Each point is reached from the start by the listed moves, each made once or not at all, plus a little noise. Is the number of moves made odd or even? Then give how often each move was made.

Moves:
(1): -4 39  5 17 29
(2): -38 -13 -10  -9  20
Start: -8 38 -5 29 28
Points:
-7 38 -4 29 28 => even (0, 0)
-11  79  -3  46  57 => odd (1, 0)

Moves:
(1):  24 -42 -35 -13 -11  -5  20
(2):  25  53  -7  59  25 -14 -29
(3):  33   5  -1  16 -14  14 -37
(4): -21   8  11   1  11  40  15
(5):  -2  32  43  -7 -11  21  29
(6):   1  11 -27 -22  -4  -1  -3
Start: -14 -29  -4   1   9  27   2
Points:
 -9 -22 -32 -18   4  26  -2 => odd (0, 0, 0, 0, 0, 1)
 20 -25  18  -2 -16  95  30 => even (1, 0, 1, 1, 1, 0)
-13  76  19  32  30  73  13 => even (0, 1, 0, 1, 1, 1)
34 13 -3 40 11 28 23 => odd (1, 1, 0, 0, 1, 0)
12 66  8 30 17 30 -2 => odd (0, 1, 0, 0, 1, 1)
 44  38 -39  55  15  26 -71 => odd (0, 1, 1, 0, 0, 1)

Moves:
(1):   0  16  12 -21  23  15  25   0  -3  -3   7  24  17  -2
(2): -26   5   2 -30 -21  -8  -6  -2  -1 -13   9   3  21  -2
(3): -29   1  33   0   5  14  -2 -14  16  -3 -11  22  -7  -2
(4):  -8  25   1   9  12  13  -8  16 -23  16  -3  -8  33   2
(5):  -4   8 -14  20  15  -9   8  -8   0 -13  -8 -12  18   3
(6):  -7 -16   7  -2  -2  16   8  10  -1   0   3 -24  -5  -2
(7):  -3   7   1  13 -19   3  34 -22 -22  21  16  10   6   1
(8):   3  -9  14   0   0  -3   5   1  22  13  10 -14  14  30
(9):   2 -22  -1  14   1  11   4   7  24  -4   8  10   5 -13
(10):   5   3 -13 -13   7   8  -4 -12   2  22   3  12  -9 -14
(11):  -9   6 -19  16   9  14 -12  -4   2   4  13   1 -11   1
Start: -20 -25  -7   1 -24  17  15 -20  -6  -1   2   3  19  13
Points:
-64 -32  40 -45 -10  57  37 -41  53   9  26  55  64  16 => even (1, 1, 1, 0, 0, 0, 0, 1, 1, 1, 0)
-83 -31  38 -16  -4  52  53 -27  28 -36   8  26  65  -7 => even (1, 1, 1, 0, 1, 1, 0, 0, 1, 0, 0)
-37 -32   2  54 -18  48  71 -13  -7  30  27 -35  92  33 => even (0, 0, 0, 1, 1, 1, 1, 1, 1, 0, 0)
-73   1 -17  10 -45  58  29 -21 -49  25  37 -19  63  14 => odd (0, 1, 0, 1, 0, 1, 1, 0, 0, 0, 1)
-83  -4  14   3 -44  22  51 -62 -16 -11  11  30  61  12 => even (0, 1, 1, 0, 1, 0, 1, 0, 0, 0, 0)
-94  14  19 -38  11  95  14 -21 -13  23  22  27  60  -8 => odd (1, 1, 1, 1, 0, 1, 0, 0, 0, 1, 1)
-64 -16   6  58  18  61   9 -20  36  12  12   2  74  32 => even (0, 0, 1, 1, 1, 0, 0, 1, 1, 0, 1)

Moves:
(1):   3   4 -20  -2   1   1  -8  -4   2  10  12  18   2  -4 -11  -4  14   3   7  18
(2):   6  -4  14   0  -2   0  -2   6  -3 -25  -4  -2   7   4  -8  -5  -2  10 -17   7
(3): -3 -1  5  0 -1 -1  4  3  5 -6  1 -2  4 -3 -6  0  6 14  7  9
(4): -20   7 -16   3  -6 -22   1   2  -5 -15  13  19  -7   9  -3   8   8 -19  12   4
(5): -19 -10  18   9 -19   9  21  -6   4 -27   4  -2   4  -9   7   7  20  -1 -12  -1
(6): -11   9  11   3  -3   8   2  -3   0 -18  19   8   3  -7  -9  17  15   3   3   5
(7):   0   8 -10 -26   5   6   4  -3   5 -10   3  -4   1   5  -5  -2  10   4  -3   2
(8):   2 -18  11  -1   4  11   1   4   0  -7 -10 -11  -3  16  -3  -6   8   2  -7  -1
(9):  -4  -2   6  15  -4  -6   4 -18  -4  12   1   0  12 -14 -15  -1   1   4   0  -9
(10): -13  -6  13   0  -9   3   0  -9   5  -9  -9   7  11  -1  -9  25  -6 -10   0  11
(11):  -7  -8  -3 -11   3 -17  -5   7   6  -4  17   1  19   6  -4   3  12  -4   9   9
(12):   5   3  -9   1  17   3  -2  -8  -3  13  13  22 -22 -27  -2  -5  -9  21   0 -26
(13):  11   7  -3 -16   3 -11   8   2  -9  -3  -1   8  -7  -2   0  -6   4  -6  -2 -11
(14): -14 -12  -5  10  -9   2  -6  15 -16 -10   2  12  -9  -3   6 -11 -10  -2  16  -6
(15): -11   0  10  -3   0   1  11   4  -1  -9  -8   2  11  10  -7   6  -1 -17  -6  13
(16):   7   1 -20   2  13   8  11  -5  -4  12   6  -9  -2   7   9   9   1   1   7   2
(17):   6   3  17  -7 -14  -2  21  -3  -4  -2   8   2   9  -3 -24   2 -13  22 -10   3
(18): -15  -5   2   6 -10  -4  -3   5  -8  -2  -2   5   1  -4  -6   3   7   1  -4   4
Start:  6 -9  5  7 14 13 10 19 -7 20 -6 -5  9  2 -3  9 -9  2  3 -7
Points:
-25 -38  39  14 -22   5  27  35 -32 -47  -6  22  16  25 -45  23 -24   5  -2  12 => even (0, 1, 0, 1, 0, 0, 0, 1, 0, 1, 0, 0, 0, 1, 0, 0, 1, 0)
 -7 -31  58   7 -10  34  52  26 -40 -59  26  31 -10 -29 -37   5   3  51 -24 -35 => even (0, 1, 0, 0, 1, 1, 0, 1, 0, 0, 0, 1, 1, 1, 0, 0, 1, 0)
 -7   5 -21 -47  19  -4  49  15 -13 -23  62  25  25  25 -59  31  54  21  26  34 => even (1, 0, 1, 1, 0, 1, 1, 1, 0, 0, 1, 0, 1, 0, 0, 1, 1, 0)
-37 -39  73  22 -37  30  63   2 -32 -45   7  20  29 -21 -49  37   7  15  -9 -16 => even (0, 0, 0, 0, 1, 1, 0, 1, 1, 1, 0, 0, 1, 1, 0, 0, 1, 0)
-17 -22  14  -8  18  -9  35  24 -17  -6  26  31  15  11 -45  19  -4   8   1  -5 => even (0, 0, 0, 1, 0, 0, 0, 1, 0, 0, 1, 1, 0, 0, 1, 0, 1, 0)
-59 -55  95  24 -39  21  56  17 -22 -79  13  10  70   2 -67  46  15  10 -18  24 => even (0, 1, 0, 0, 1, 1, 0, 1, 1, 1, 1, 0, 0, 1, 1, 0, 1, 0)
-55 -37   8   5 -31  14  55   4 -18 -16  36  25  59 -19 -60  41  33  34  19  36 => odd (1, 0, 1, 0, 1, 0, 1, 0, 1, 1, 1, 0, 0, 1, 0, 1, 1, 1)
-30 -36  44  37  -5  47  50 -18  -9 -18   3 -11  34  -6 -23  61  30   0  -4   2 => even (0, 0, 0, 0, 1, 1, 0, 1, 1, 1, 0, 0, 0, 0, 0, 1, 0, 0)
-16 -30  27  20  15  14  18  16 -19 -12  21 -12  46  10 -38  30  32  20  -4  11 => odd (0, 1, 0, 0, 0, 1, 0, 1, 1, 0, 1, 0, 0, 0, 0, 1, 0, 1)
  3 -18   0 -29   7  30  36  10  -6 -17   3   5   3   8 -17  -1  49   3 -14  -1 => odd (1, 0, 0, 0, 1, 0, 1, 1, 0, 0, 0, 0, 1, 0, 0, 0, 0, 0)

Moves:
(1):   7   2 -10   7   4  -4  -1   2   0 -18   2  11  -2   5   3   2  -4  -7   0   0  -3   0   9   6
(2):   2   5  13  -2   7   2   2  -1 -13   2   1 -12   0   5  -2   2  -5   3  -2 -10  -7  -1   5  -2
(3):  11   7  -3  10 -11  -7  17 -13 -10   5   3   8   3  -1   6   2  -5  -3   1  -6   5   8   3   5
(4): -12 -10  -8   5  -3  -4   1   3   4   5   3  -1  16   3   3  -5   8 -11   5  -7 -19   1  -9   6
(5):   5  -2  20   3  -2  -4   2  -1   8   0  -3  -6   1  -1  -5  -7 -18  13  -9   4  -2   1  -3  -3
(6):   1  -9  -4   0   3  -2  -4   1   4  -2  -1  -3  10   6  -4 -10  14  -7   1  -6   4 -12 -10   0
(7):   9  -5 -12   3   9  -4   2 -17 -11   0  -1  -4 -12  16  -3  -1  -6   3   3   2  -9   4  -3   1
(8):   1  -4  -9  -2   2   6  -9  -6  -5  -2   8  -1   2   4   3   9  -1  10   5 -13  20  -4  -7   5
(9):   7   0  15   5 -12 -14   1   6   2  -6  -3  -1 -21  -2   0   8 -10   9  -2   5 -10  15  -6 -15
(10):   0  -3   2  -1  -2   7   3  -7  -6 -14   8  14  18  11   3 -12  -5  -5   2   1  -2   1   3 -12
(11):   4   8  -5   3   3  -3 -10  -3  12   0   0  -1   3  -1  -3  -3  -6  -4   9   7  -2  -5  -8 -11
(12): -3  2  8  6  6 16  5 -1  8 10 12 -4  4 -1  4 -6 -4 -3 -4 -7  1  7 -2 -4
(13):  -8   2   0   2   6 -15 -11   7  -3   8   9  -8   7  13 -15   1  -6   9  -1  16   7  19   2  -4
(14):   3   2   8  15   3  -1  -6  -2  -6   5  -8  -2  -8  -1   4  -6  -1  -5 -17   9   0  -5   7  -9
(15):   7  -7  -2   1   1  -4  -9   4 -12   2  -7  13   5  -5  -8   6   0   4   6  -3  -1   1   5  -7
(16):   7  -4  -5  -3  11  -6   1  12 -15   6   6   4   8   4  -3   7  -6   0  -4   7  -9   0  -4   3
(17):   2   2   1   4  -7  -4   4   6   4   2  -5   0 -12  13  -7  -8  -4   4  -6 -14   7  -3  -3   0
(18):  3  0 -3 -1 -1  2  1 -1 -1  5  0 -1  4 -9 -8 -6 -3 -9 -9  2  9 -5  2 -4
(19):   1   8  -8   7   9   3  14  -7  -3   6   8   0   5  -4  -6   0 -11  -4  -1   3   6   3 -12   3
(20): -8 -3  2 -3 16 -2 -7 -1  7 -7 -1 21  2 11 12  6  6 -1 -9 -9  2 -2  7 -9
(21):  -8   5   3   7  -3  -8  -5   2  10  -2   4   1  -4  -8  10 -20  -8  -2  -9  -5  12   6   3  10
(22):  0  4 -2  9 -4 -5  8  0  1  3  4 -1  5  0  2 -5  3  6 -3 -4  4 -8  4 -4
(23):  -8 -11   8  -3  -4   1   5  -3  -4 -10   5  -6   2   4   7  -9 -15  -7  21  -2   7 -20  15   1
(24):   7   1  -5  -1  -2   6  11   4   3  -1  -3  -3  10   2   0  -1  -4   1   5 -12   7   9  -5 -10
Start:  -1   7  -5  11   5   5   3   2  -4  -1   6   7 -12 -17  -5   5  -6  -9   7   0  -2   6   3   3
Points:
 33  11  -7  58  18  -4  20 -29 -26  28  23 -10   0  14 -36 -23 -90  -2  13 -14  53  15  -6 -34 => even (0, 0, 1, 0, 1, 0, 1, 1, 0, 0, 1, 1, 1, 1, 1, 0, 1, 1, 1, 0, 0, 0, 1, 1)
  8 -10  18  55  23 -26  19 -13 -31 -28  38  30  23  10  16 -33 -71 -37 -19 -26  12 -10   5 -10 => even (1, 1, 1, 1, 1, 1, 0, 1, 1, 1, 0, 0, 0, 1, 0, 1, 0, 1, 1, 1, 1, 0, 1, 0)
  5   2   8  76  19 -40  -4   4   4   5  25  33  -6  16  -5 -23 -51  -4 -30 -32  26  42 -13 -11 => odd (1, 0, 1, 1, 1, 1, 0, 1, 1, 0, 0, 1, 1, 1, 1, 0, 1, 0, 1, 1, 1, 0, 0, 0)
 54   9  16  42  14 -14  17  13 -17  -2  11  12   8  -6 -17   5 -55  -4   9 -22 -16  30 -10 -34 => odd (1, 1, 1, 0, 1, 1, 0, 0, 1, 0, 1, 1, 0, 0, 1, 1, 0, 0, 0, 0, 0, 0, 0, 1)
 -1  -8  12  52   3 -18  29 -13  -3  12  28  -4  -9 -24  -9 -39 -68 -10   5 -10  -4  12  -2 -10 => odd (0, 0, 0, 1, 1, 0, 1, 0, 1, 0, 0, 1, 0, 0, 1, 0, 0, 1, 1, 0, 1, 1, 1, 0)
 27  10 -51  65  17 -15  23 -28 -41  13  30  35  37   4   3 -24 -47 -19  10 -22  11  17 -19 -16 => odd (0, 0, 1, 1, 0, 0, 1, 1, 0, 1, 1, 0, 0, 1, 1, 1, 0, 0, 1, 0, 1, 1, 0, 1)
 21   7  20  32  36 -39  12   9 -33  -5  16  24  -7  39 -29 -13 -82  24 -19 -14   1  58  -6 -40 => odd (0, 1, 0, 0, 1, 0, 1, 0, 1, 1, 0, 0, 1, 0, 1, 1, 1, 0, 1, 1, 1, 0, 0, 1)
 -1  -2  17  37   7 -24   0  -8  -4 -13  -1  14 -60   7  11 -31 -47 -19 -21 -11  16  -5  25 -21 => even (0, 0, 0, 0, 0, 0, 1, 0, 1, 0, 0, 0, 0, 1, 0, 0, 1, 1, 0, 1, 1, 0, 1, 0)
  4  14   8  39  25 -11   5  23   6   2  38   0  38  20 -25 -50 -71 -22 -16 -17  -1  34  -6 -21 => odd (1, 1, 0, 1, 1, 0, 0, 0, 0, 1, 1, 1, 1, 0, 0, 1, 1, 1, 0, 0, 1, 0, 0, 1)
 -5   3  10  10  17   7  24   0  -9  -6  11   3  11  -5   8  -8 -24 -18  11 -36  20 -22  33 -24 => even (0, 1, 0, 0, 0, 0, 0, 0, 0, 0, 0, 0, 0, 0, 0, 0, 0, 1, 0, 1, 0, 1, 1, 1)
 21  13  26  53   4 -49  31   4 -49 -20  41  23  14   6 -13 -19 -95   5   7   7   7  30  28 -16 => odd (1, 1, 1, 0, 1, 0, 0, 0, 1, 1, 0, 0, 1, 0, 1, 1, 0, 0, 1, 0, 1, 1, 1, 0)
-19 -12  22  53  21 -31 -18   4 -21 -26  25  29  18  38   5 -43 -55   1  -8 -35  24  -7  40 -17 => even (1, 1, 0, 1, 1, 0, 0, 1, 0, 1, 0, 0, 1, 1, 1, 0, 1, 0, 0, 1, 1, 1, 1, 0)

Moves:
(1): -10   6  -4  22  -5  -6 -13   0  10  10   9  -2  10   4   6  -8   5  17  -6 -20   2  -6 -17  -6  -3 -11  -7
(2):  -5  -8   5  -3  21  -4  -6  -4  -7  11 -22  18 -15   1   8  -1   5  -3   8  -8 -18   2  -2   3  -4  26  25
(3):  -3   9   0   6   6  11   1   1   6   0  -2  -9  -5  -1  -3   8 -11  -1 -17   1   7 -12   0   1   2   2   2
(4):  -7  11   5   3   1  -7 -12   1   5   1 -21 -15   3 -14   6  -1  -1   0  -6  -2  -6   2   2   1  12   4  -2
(5): -10  -9 -17   7   1   6   7  -5 -10  -1  -7 -24   5 -13   6  14 -15   7 -10   1  -1  -3   7 -14   2  -4 -14
(6): -19  11  13  24  17   1   3   7 -10  -8   3  -8 -16  11   3  -6 -13   0   9 -12   0  10   1 -12   6   5  -4
(7): -19   3   9  -8  -8  -5 -18 -14   0  -2  15  -9   2   1  -5   1   0   3 -15   0  -2   0  -3   4   2  -1   0
(8):  -2   0   1   8   4  -3  -8  -1  -5  -6   0   3  -2  -3   3  14   3  -5  -6  11   2 -11   5  14   7  -8 -14
(9):  -3  -1  -6   2   8  -4  12   7   3  -9  20  -8   4   1   7  -6   3   5  -5  -6  -4  -5  -6 -16  -7 -15   7
(10):  -1   7  -4  -8  -2  10 -13  10 -10  -4  -6  -3  -8  -5 -10  10  17   1   6  25 -14  11  -3  -3   4   2  13
(11):   0  15 -11  11  -7  13  -3 -12  -2   5  -6 -14  -8   3   3   3   2  -5   5 -15   0  -8  -7  11   5  15  -1
(12):  -9 -11   3  10  -3 -16  -6   1  13   2  -6   8  10 -12   4   6   4  -6  -8   5   0 -16  -6   0  -1   4  13
(13):  -2   0  -1   8   7  -8   9   0  11   3   5  13  -8  15  10  -6   1 -10  -3  12   8 -11   5   6 -16  -5   6
(14):  14   4   7   1   2  10  17  10  -5  -2 -14   0 -10 -12   3   6   6   6   3   2 -13   5   3  16 -18   1  -5
(15):  -4  12  -6   9  -6  12   8  13 -14 -14  15   8  13  -3  16   2   5  -1   7  -2   1   4  -5  25  -6 -11  -2
(16): -3 13 -3 14  5 11 12  2  3 -1 12  1 12  3 17 -3 10 -5  5  6 -7  2 11 -2 -5 13 -9
(17):  -9 -16  13 -18  15  -9   6 -17   0 -14 -11 -12  15  -5 -12  -8   3  -4   1  20  10  -5  -9  23   6   3  -4
(18):   9 -11  13   0 -16  -4  -9  -4   2  27   1  -2  -3  19  -5  -8  14  14   8 -18 -17  18   9  16  14   5  -2
(19):   4   3   6   5  -1   1  -3 -11  -2   4   6   0   8  13   8  -7  -2  -6  14   3  -8   3  -5  -3   3  -8  -9
(20):   6 -18  -7   6  -4 -12   1 -15  -2  -7  11   5   4   7  21   7   3  12   4  11   5  -5   5  19  -4   5   6
(21):   9   1  -5  -2 -10 -15   1  11   0  -4  -8  -7  -2   6  -3  23  -4  17 -18  -6  -2   1  -9  -9  -7  -8   0
(22):  -4   5 -10   0  -7 -14  30 -11  13  22   2   1  -1  -9  12  13 -11  11  -2   4   2 -10 -10  -4  21   4  -8
(23):  18  -1   1   6  -5   4   6  -1   4  15   0  -5   2  -4   3   6   2  -6  -4 -18   9  13   6  11  -5  -2  -5
(24):   1 -10  15  -6  -5  14   1  -3  10  -3  -6  -4   8   5  14 -10   7  -7  16   4  10   3  -5 -13   7  -8 -18
Start:  -3  -9 -11  -2  13  13   9 -22   0  21   4  11   7  16   2   7  27  -7  -9   0 -23  13   6  -2  -8   7 -12
Points:
 -5 -11  27  60   6  16  13 -55   1  26   0 -26  24  68  58  12  61  26  24 -16 -43  13 -12  53   4  12 -78 => even (1, 0, 0, 0, 0, 1, 0, 1, 0, 0, 1, 0, 0, 1, 0, 1, 1, 1, 1, 1, 1, 0, 0, 1)
-56  -5  36  32  73  10  10 -36  -4   2 -21   6  -4  -3  21  24  34 -19 -29  25 -43 -11   6  43 -16  51  -9 => odd (0, 1, 1, 0, 0, 1, 1, 1, 0, 0, 0, 1, 0, 1, 0, 1, 1, 0, 0, 0, 0, 0, 0, 0)
-62  14  -9  84  44 -23  36 -67   1  34   9 -30  34  26  95  56   7  16 -49   4 -23 -17 -16  54   2  12 -47 => odd (1, 1, 1, 1, 1, 1, 1, 1, 0, 0, 0, 0, 1, 0, 1, 1, 1, 0, 1, 1, 1, 1, 1, 0)
-26 -23  -3  56  21  39  32 -64  -4   0  -1 -40  47  17  67  22  10 -28   7  -2  11  -5 -14  46   5  11 -45 => odd (0, 0, 1, 0, 1, 1, 0, 0, 0, 0, 1, 1, 0, 0, 1, 0, 1, 0, 1, 1, 0, 0, 1, 1)
